Each row of a before or after table is a point. One or more steps were done to the points. Then noise was added and the rows were shuffled. The steps act on columns, c1 being the first. Name the steps. A step turns or swaps two columns, mirrors them in a line or flattens them onto one, adds a multiple of one to another, or multiplies or shifts one. Angles are multiples of 10 degrees, from the lower column toward the higher: turns from -170 to 170, lines from 10 to 170 but not 90. Use the fewest steps. Two steps may share a column if one is a turn and the other turns, adds or multiplies; they go together, in the order done. Otherwise the lowest column goes first.

Before:
[[ 37  13 -29]
 [ 12  -7 -50]
 [-12 -20   5]
 [-19 -88 -10]
 [-13 -15  12]
 [-31 -23 -11]
 [-13 -45 -35]
 [  0 -53   3]
 [ 26  -3 -29]
 [-53  23 -57]
 [ 13  16 -91]
 [ 41 -15  32]
 [ 24 -31  -8]
 [-46 -17 -30]]
After (14 x 3):
[[-51 -36  11]
 [  1  49  22]
 [-44   9  16]
 [ 26 -16  39]
 [ 35 -34  33]
 [-19  79  45]
 [-32  22   6]
 [ 41  19   1]
 [ 11 -61  76]
 [-12  25  -6]
 [ 13 -20  55]
 [ 24  16  33]
 [-13  19   1]
 [-15  25  50]]
Steps: add -0.5 times c1 to c3; turn c2 and c3 by -150 degrees

Before:
[[  6 -56 -34 -34  14   5 -33 -23]
 [-24 -11  18 -12  22  53  47  13]
 [ 15 -48 -72   3  42  -2 -29   0]
 [ -8 -22 -36   9 -30 -24  14 -16]
 [ 72 -45 -41  -2  -1   4 -25 -34]
 [ 14  16 -38 -10 -36  49  16 -50]
 [-36  27   6 -31 -11  22  33  54]
 [-40 -15 -15   0 -48  36  27  49]]
After (8 x 8):
[[-40  -2 -12 -23 -40 -23  14  -1]
 [-72 -80  19  -4  12  -3 -29  -5]
 [ 19 -29 -22  25  13  56  45   5]
 [-37  39  15 -56 -23  46  17  31]
 [  7  39 -39  78   2  24  31   7]
 [-30 -74   5 -15 -15   3 -30  39]
 [ -7  10 -42  59 -48  32  30 -23]
 [-41 -56  70 -40 -24   1 -29  15]]
Steps: swap c1 and c3; turn c2 and c5 by 30 degrees; multiply c2 by 1.3; multiply c8 by 1.3; turn c4 and c8 by -110 degrees

Before, 14 rows:
[[ 20   9  17  -7  14 -28 -27 -21 -11   5 -33 -14  12  25]
 [  9   0  30   2  -3 -35   8 -31  -4  -5  -3 -43  23  30]
 [-33   4 -36  10 -17  -9   6  35 -29  -2  -6  17  34   4]
 [ 14 -18  43 -53 -47   1   4   2  -7   2 -18 -24 -10   6]
 [ 40   5   4   8 -16 -23   7 -15   2 -11 -23  -9   4  41]
 [ -7  24  -2   7 -35 -11 -10  10 -55  -9  23  15  10   9]
 [ 14  21  48 -14 -49  27   1 -10  -3  13 -29 -35 -11 -10]
 [ 27 -16   7  -3   6 -10   2 -22   2  19   5   9  38  32]
 [ 17  11  -2  -4  10 -19 -23  12  17   7   7 -39  15  37]
 [-18  20 -18   1 -28 -31   4  21 -17   7  15  21   2 -26]
 [ 14  31  54 -51 -31  17   5  -5  14 -26 -20 -29   3  -8]
 [ 36  13  -4 -14  13 -13  10 -30 -23   2  -7 -40   7  21]
 [-10   9  36 -35 -29  25  -4 -24  13 -16 -15 -27 -31   5]
 [ -5  -6  -3  16 -24  -4  -8  25 -35 -25  14   5   6 -32]]
After, 14 rows:
[[ -10    8   -8  -11  -24   27  -34   11   -9   12   30  -41   -5   25]
 [ -14   20  -17   -8   37  -28   -5   33   -8    2   32 -112   15  -10]
 [  11    9  -14  -15   30  -26   -1   34  -12   22    5  -86  -15    6]
 [  -8    9  -38    5  -12   19  -25  -16    5   -8   -2  -23    8   37]
 [  15   19   14   -8   27   31   10   -2   -5  -13   -8   49   24  -25]
 [ -40    6   -6    6    3   24   -7   21    5   22   14  -14    6   41]
 [ -27  -16   11   -1  -35   11   -9   17   -1  -19    6   -8   19   33]
 [ -14  -19   -7  -33   39   -1    0   23  -28    7   15  -97   18    6]
 [ -10    3  -29   -2  -25   36    6   29    0    7    1  -87    9   31]
 [  10   25   13  -21   20   11   -7    9  -19   -6  -24   13   31    9]
 [ -37   13  -39  -22  -24   13   -3   18  -16    1    6  -19  -13   21]
 [   8   -4    3   -8   22    4   -6   -9   -6   16  -24    9   27  -32]
 [  29    3    5   -9    4   10   16  -21   -6    5    6   80   48    5]
 [ -14   30   -9  -24   16  -18    0   20  -19   32    6 -121   20   -9]]
Steps: mirror c1 and c7 in the line at 100 degrees; turn c3 and c12 by -70 degrees; multiply c12 by 2; flatten c4 and c9 onto the line at 40 degrees; turn c5 and c8 by -150 degrees; turn c5 and c13 by 40 degrees; multiply c6 by -1; turn c10 and c11 by 150 degrees
